Each row is a point. To make a cloud, some directions were put in groups of two or more. Within a group, all points are equally far from the middle, so they leave a hole (a ring in 2 directions, a hollow ball in 3). The other directions are filled evenly. Then the cloud was stretched, turned, moved and blurred a little. How many holes are there, and how many directions does each take, smallest first?

Cloud (15 x 2):
[[-55 -17]
 [-61  15]
 [-60  -4]
 [-21  17]
 [-35  10]
 [-12  48]
 [  5  38]
 [-12  69]
 [ 51  13]
 [  1 -22]
 [  1  68]
 [ 14  18]
 [-55  58]
 [-14  30]
 [-63 -17]]
Holes: 0

Cloud (22 x 3):
[[ 54 -43  37]
 [-15  22   7]
 [ 17 -66 -47]
 [ 73  -4 -42]
 [ 51 -57 -10]
 [-38 -15  14]
 [ -1 -60 -36]
 [ 21  28 -22]
 [-27 -21 -46]
 [ 42 -50  59]
 [-18 -59  63]
 [ 52 -47  26]
 [ 24  28  -7]
 [ 53   0  45]
 [-40 -22  22]
 [ -7  23 -17]
 [ 15 -63  65]
 [-29 -37 -13]
 [-26 -20 -49]
 [-12  12 -54]
 [-26   4 -21]
 [-28 -51  29]]
Holes: 1 (2)

Cloud (30 x 4):
[[ 10   7  73 -13]
 [-41  44 -44 -18]
 [ 42  62 -10  48]
 [  4  40  15 -76]
 [ 17 -32 -54  39]
 [-80  24  -2 -75]
 [-52  32   4  45]
 [-43   2  76  -9]
 [ -2  11  76 -18]
 [-32  -4 -34  23]
 [-29 -46  54  26]
 [ 33 -34  40  -7]
 [-52  12 -18 -13]
 [  2   6  53  22]
 [ 12  -4  -8  47]
 [ 25  -3  15 -35]
 [ 36  30 -14 -90]
 [ -6   4 -16  60]
 [-41 -12 -20  -8]
 [ 37 -31  31 -45]
 [-14 -60   8  51]
 [ 56  -3  25  39]
 [ 26 -58  23 -33]
 [-61 -61 -15  21]
 [-33 -76 -19  18]
 [-33 -17 -27  -6]
 [  6   8 -23 -64]
 [-34 -73 -44   5]
 [-23   2  -6 -50]
 [ 37 -52  -7 -29]]
Holes: 0

Cloud (31 x 4):
[[-13  43  23  24]
 [ 60 -13  -1 -45]
 [ 33  16 -82 -26]
 [-33  16 -18 -66]
 [ 41  -7 -80 -35]
 [-44  21 -55 -33]
 [ 37 -39  27 -14]
 [-30 -19  46  -3]
 [ 33  22 -77 -35]
 [-16  38 -32  31]
 [-22 -28  46  -9]
 [ 48  -6 -66 -50]
 [ 15  23 -54  29]
 [ -4 -47  30   9]
 [-46 -27 -54 -23]
 [-29 -39  24  17]
 [ -2  46  29  16]
 [ 11  42 -69 -37]
 [ 18  33 -77 -24]
 [-35 -37  15  20]
 [ 23 -43 -47  25]
 [ 34 -41  16  14]
 [-35  33 -44  16]
 [ 29  44  27  -1]
 [-23 -50  -7  22]
 [-48 -25 -53 -18]
 [-29   2   0 -68]
 [ 33   6 -84 -16]
 [ 53  27 -15 -50]
 [-38  33 -59 -23]
 [ 47   1 -68 -47]]
Holes: 2 (2, 2)

Cloud (49 x 6):
[[-12 -33 -24  22  33  79]
 [-29 -18 -32 -39   3  -8]
 [  9 -33  45  -3  29  57]
 [-63   5   6  14 -26  23]
 [-11 -44  63   0 -49 -17]
 [ 44  -9  44  -2  41  11]
 [-11  32 -68  12  16  -8]
 [ -7 -69 -41  18   7  49]
 [-16 -40  37  -9  16  51]
 [ -9  41 -19  19  19 -52]
 [  0  -3  27  59  -2  -1]
 [-51 -27 -45 -20 -13  -6]
 [  1 -46 -45 -22  18 -14]
 [ 22 -33  16  56 -22  27]
 [-42   4 -21  45 -14  31]
 [ 18 -39  29   8  57   2]
 [-72 -34   2 -11  -8  10]
 [ -1 -16   5  70  -6  -1]
 [-27  11  10  15 -64 -35]
 [-38   4 -19  23  54  20]
 [ -7 -36  48   9 -55 -22]
 [-22  41 -15 -36   3   9]
 [-26   8  31  49  17 -39]
 [ 27 -53  15  28   3  67]
 [ 41 -43  -5  10 -35  52]
 [ 24  41 -53  36  -6  -2]
 [ 17 -29  56  26 -29  29]
 [-13  67   1 -16 -16  -1]
 [-50  -3 -27  48 -17   8]
 [ 31  -2  55 -30  41  29]
 [-40   9 -54  20 -31 -23]
 [ -3 -33   4   3  65  31]
 [ 47 -31 -18  34 -41  33]
 [-46 -11 -36  32  64   5]
 [ 61  17  23   8  12  -2]
 [-48 -37  22 -10  15  32]
 [-14  17 -40  43  55  50]
 [ -1  59 -28   5  13  12]
 [ -1  65  47  -2  -2 -27]
 [ -6   2  -5  38 -57  -3]
 [-30 -13   7 -64  -1 -22]
 [-54 -46  41 -20  20   8]
 [-77  -4   3  18 -23 -12]
 [ 25  -6  70 -28  36   5]
 [-37   7  14  52   7 -20]
 [-15   5 -95  26  -8  22]
 [-15  34   7  16  30  77]
 [ 46  11  32   7  19 -23]
 [-50  -3 -20  20  57   1]]
Holes: 2 (2, 2)
